Each wall is flat, endless, passes through zero and stands at right angles to its row. A trip goes straight from one point to another. List the walls that it crosses, first one first.

Walls:
(1): [+0.81 +0.04]
(2): [-1.35 -1.38]
(3): [-0.94 -0.41]
(4): [-0.25 +0.82]
Trips:
[+0.06 +0.09] to [+2.62 +0.02] => 4
[-2.10 -1.05] to [-1.11 +1.34] => 4, 2
[+2.00 +0.16] to [+1.19 -0.89] => none
[-0.11 -1.41] to [+1.79 -0.74] => 1, 3, 2
[-1.59 +0.94] to [-0.57 +2.31] => 2, 3
[+2.45 +2.25] to [-0.77 +0.35] => 1, 3, 2

Walls:
(1): [-0.23 +1.03 -0.73 -0.20]
(2): [+1.05 -0.89 -0.67 +2.15]
(3): [-0.74 +1.94 +2.35 +0.40]
(4): [+0.02 +3.06 -0.76 -1.91]
(5): [+2.02 +0.42 +0.97 -0.46]
Trips:
[+0.18 +1.97 +2.23 +0.96] to [+3.65 -2.30 +0.72 +1.41] => 1, 2, 4, 3
[-2.99 -0.95 +1.05 +2.76] to [+0.73 -1.59 -0.27 -2.55] => 3, 2, 5, 4
[+0.48 +2.07 +1.18 -0.90] to [-0.40 +1.04 -1.44 +0.54] => 5, 2, 3
[-0.87 +0.90 -1.37 -1.99] to [-0.51 -0.59 -0.25 -0.76] => 1, 4
[-0.59 +0.15 +0.08 +0.06] to [+0.65 +0.58 -1.74 +0.00] => 3, 2
[+0.98 -1.27 -0.16 -1.12] to [+1.54 -0.30 +1.14 +0.24] => 2, 3
[+0.28 -1.04 -1.44 -0.89] to [+1.20 -1.14 -1.02 +0.57] => 1, 5

Walls:
(1): [-0.83 +0.22 +0.36 -0.55 -2.58 +0.17 -1.19 -1.75 -0.73]
(2): [-1.64 +0.85 +1.99 -1.00 -0.80 +0.74 +1.00 -2.46 +0.76]
(3): [-0.33 +2.80 +1.18 +3.50 +0.51 +0.17 -1.13 -2.34 -0.53]
(4): [-0.16 -1.96 +0.89 +0.86 -0.69 -0.23 -1.44 +1.15 +1.07]
(5): [+1.38 +0.86 -1.43 -0.19 +1.08 -0.66 -1.50 +1.78 +1.52]
(6): [-0.91 +1.74 -1.35 -1.96 -3.16 +0.20 -0.95 -2.23 +0.04]
(7): [-1.85 +0.02 -2.18 +2.14 -1.04 +0.42 +2.72 +1.25 +0.50]
(8): [+1.25 +3.56 -0.23 -1.37 -0.37 +0.15 -1.77 +3.25 -1.75]
(9): [+2.67 +0.67 +1.56 -0.22 +1.36 -0.88 -0.59 -1.13 -1.25]
(10): [-0.21 -1.99 +1.40 +0.67 +1.20 +2.16 +1.19 -1.38 +0.83]
(11): [-0.11 +1.62 +0.26 +2.20 -1.72 +2.22 +1.99 -2.79 -2.84]
(12): [+0.08 -2.13 -0.24 +0.41 +0.31 +0.15 -2.10 -0.04 -1.45]
Trips:
[+0.73 -1.19 +1.65 +0.43 -0.57 -1.33 -1.14 +2.66 -0.64] to [+0.49 +0.85 -2.21 -0.99 +0.94 +2.54 -0.96 +0.46 -0.66] => 9, 4, 6, 11
[-1.51 +0.71 +2.22 +0.53 -2.34 -0.72 +0.23 -0.63 +0.62] to [-1.38 -0.99 -1.42 +1.08 -1.23 -0.04 -0.38 -1.06 +0.38] => 10, 12
[+0.49 +1.18 +1.73 -0.68 -2.15 -1.43 -1.53 -1.85 -1.18] to [+2.78 -1.20 +1.06 +0.91 -0.54 +0.40 +0.15 -1.14 -0.84] => 4, 8, 10, 6, 2
